Each row is a point. A path goes straight from each point to the next, and from the last back to the first. The post is the endless flat space through its rows: a point in 2 columns, a line in 3, a plane in 4, and so on, so that a path can go around it. How many times does the path go around the post? Going back the other way cancels.
(in the rows, 128 means zero)

Post:
[[123 104]]
Path:
[[147  94]
 [124  46]
 [ 63  80]
 [101 136]
 [143 119]
 [194  98]
 [119  73]
 [ 69  76]
 [ 55 147]
 [179 147]
 [187  85]
 [132  81]
 [ 97  85]
 [ 97 147]
 [161 142]
 [194 116]
 [122  32]
 [ 71  56]
 [ 69 127]
 [ 86  91]
 [124  79]
 [192 108]
 [177 143]
 [161  61]
 [111  83]
 [ 90  98]
 [ 93 172]
 [153 136]]
Times around: 4

Post:
[[137  93  95]
 [ 79 133 162]]
Path:
[[174  97 137]
 [ 85  75 143]
 [ 95 105 108]
 [ 39 164 148]
 [162 146 124]
 [139 120 204]
 [100 101 140]
 [ 44  83  94]
 [ 89 125 112]
 [179 136 100]
 [146 128 165]
 [ 78  81 161]
 [ 18 109 126]
 [100 116  53]
 [ 34 176 185]
 [123 125 127]
 [112 124 180]
 [118 122 210]
 [116  47  77]
 [107 110  89]
 [109 170 124]
 [158 109 143]
 [ 62 106 199]
 [ 14 137 168]
 [123 100  47]
 [ 99 162 163]]
Times around: 5

Post:
[[131 148 136 112]
 [142 139 115 108]
 [155 110 102 203]]
Path:
[[194 117  98 154]
 [123 171 175 157]
 [122 191 103  56]
 [149 179 142 154]
 [114 188 144 131]
 [117 124 114 190]
 [107 113 168 134]
 [155 115 134 181]
 [143 150 157 183]
 [112 152 136 249]
 [101 141 154 140]
 [106 139 171  79]
 [141 118 120 110]
 [ 99 124 151 176]
 [ 95 130 175  99]
 [153 106 131  94]
 [183 119  70 123]
 [137 184 130 144]
 [117 134  86 151]
 [114 140 161 168]
 [174 106 101 125]
 [151 170 158  72]
 [180 144  59 179]
 [165  94  60 223]
 [127 102 102 117]
 [ 98 116 128 158]
 [113 129 151  61]]
Times around: 4

Post (5 x 6):
[[159 101  83  60 125  90]
 [136 151 202 162 100 165]
 [155 162 182 125 155 105]
 [110  96  71 107  91  95]
 [122 112  51 144  94 126]]
Path (29 x 6):
[[157 145  98 139 113 123]
 [ 83 125  73 134  83  99]
 [114 147 133 148 136 178]
 [ 95  47 143 122  89 109]
 [121 127  95 191  94 132]
 [188 158 142  96 165  28]
 [115  31  42 143  41 112]
 [129 101 133 148  97 165]
 [ 87  54   7  83  30 140]
 [134 146 178  35 111  54]
 [100 147 111 162 130  45]
 [202 203 163 198 195 131]
 [ 94 102 154 168  95 105]
 [149  76 137  96  55 116]
 [118 121  89 125  57 136]
 [116 121  80  86  79 147]
 [100 137 163 138 121 178]
 [213 147 184 125 189 135]
 [155  99 103 171  79 132]
 [151 143 133 114  96 126]
 [114 166 181 153 113 141]
 [123 109  56  91 153 118]
 [219 134 176 104 205 108]
 [131 105 100 114 119  65]
 [120 103 210  58  45 113]
 [150 171 157  92 160 101]
 [111 148 162 133 144 123]
 [146  81  91 114  98 134]
 [155  53 101 109  87  77]]
Times around: 3

Post, 8 rows:
[[145 106 131 118 101 133 128 178 103]
 [216 115 190 127 144  73 140  65 128]
 [ 69 167 101 175  68 109 118 118 132]
 [139 156 141 104 158 122 110 114  61]
 [113  80 131 115 123 135 150 150 172]
 [122 124 117 180 126 158 167 161 178]
 [175 193 162 143  95 134  77 100 123]
 [142  90 132  84 131 119 213 115 136]]
Path:
[[201 163 174 172 127 180 217 162 135]
 [229 157 248  68  94 169 108  13 199]
 [239 110 135 138  58 169 163 101 139]
 [182 156 113  90 125 180 115 124  46]
 [162 102  84 141  97 103 152 150 124]
 [135  48 138  71 173 144 116 237 113]
 [167 147 208  62 139 112  66  85 113]
 [130 217 155 228 122 168 139  89 138]
 [130  90 145 133 153  89  99  86 127]
 [125 167  93 200 116  83 159  80 138]
 [108  98 135 113 103  35 112 105  91]
 [122 146 142 173 145  98 109 161  64]
 [170  72 216 118 161  66  83  76 135]
 [100 142 152  62 152 171 139  15 150]
 [188 132 119 174  78 108  54  82 147]
 [148 157  97 128 101 111 135  83 164]
 [134 200 156  53 149 100 157  67 142]
 [134 138 183 150 138  64 180 110 145]
 [179 162 223 151  89  85  84   7 164]
 [166  37 126 124 160 202 159 169 143]
 [137 142  99 129  93 136 182  48 202]
 [168 150 140 130 151  84 131 113 166]
 [ 41 210  99 137 115 138 134 210  92]
 [123 121 181 152 114 113 114 145 109]
 [166 137 161  53  63 161 111  97  75]
 [183  92 118  87  91 203  99 155 160]
 [117  92  89 129 142 141  80 193 174]
 [124 131 148 171  92  82 147 185 156]]
Times around: 5

Post (10 x 11):
[[120  92 146 128 167 113 101 114 111 120 150]
 [121 172  88 141 142 110 145 143 132 124 135]
 [144 155 135 120 150  97  70 135 115 179 136]
 [125 131 133 107 140 142 144  87 101 140 126]
 [172 135 157 131 142  91 105 115 101  90 124]
 [137 101 148  93 143  82  97 101 120 126 102]
 [131 130 147 150 102  93 174 133 145 178 130]
 [130 150 157 148 131 138 152 171 100  94 134]
 [194  69 115 116 141  95  71  92 140  86 101]
 [ 93 140  91 158 164 119 194 115 116 154  83]]
Path, 29 rows:
[[126  87 145 145 137  92 142 117 154 128 108]
 [174 218  88 166 116 127  96 154 110  77 113]
 [ 74 118 121 146 175 150  64 150 134 135 145]
 [133 122 145  84 154 132 105  64 107 115 139]
 [177 147 100  89 157 123  99  83 114 116  94]
 [161  69 172 132 109  51 171 172 141 101 143]
 [128 169 123 120 165 140  86 133  56 117 128]
 [153 135 123 131 169 195  69  67  57  74 143]
 [160  71 184 190 133  79  82 159 115 123 114]
 [148  76 156 162  98  67 153 177 144 152 111]
 [138 127 187  80 173 134 168 105  65  76 138]
 [134 105 158 129 120 108 168 149 161 156  77]
 [105 139 101 152 168 138 137 132 114 105 101]
 [ 95 136 133 171 170 103 116 165 108 119 135]
 [152  90 156 130 123  75 106 160 108 147 115]
 [ 93  87 181 143 150 130 163 185 104  87 141]
 [101 137 189 152 174 132 172 186  94 138 103]
 [ 90  90 220 178 187  89 123 160  93  29 119]
 [ 79 161 120 144 159 166 125 121  76 120 135]
 [ 67 160  89 149 195 126 127 156  88 135 113]
 [105 117 127 116 141  80 128 163 105 109 153]
 [153 112 145 155 161 176  92 133  63  75 102]
 [134 136 145 163 167 114  62 172 116   7 154]
 [107 138 142  93 158 157 115 153 111 111 131]
 [139 155 104 102 168  77 118 140 126 128 126]
 [157 177  76 119 169 110 114  99  88 145 195]
 [119 144 118 103 149 101 134  86  99 111 134]
 [ 88 180 150 131 166 104 203 228  75 128 107]
 [122 120 156 118 176  60 132 112 117 148 133]]
Times around: 1
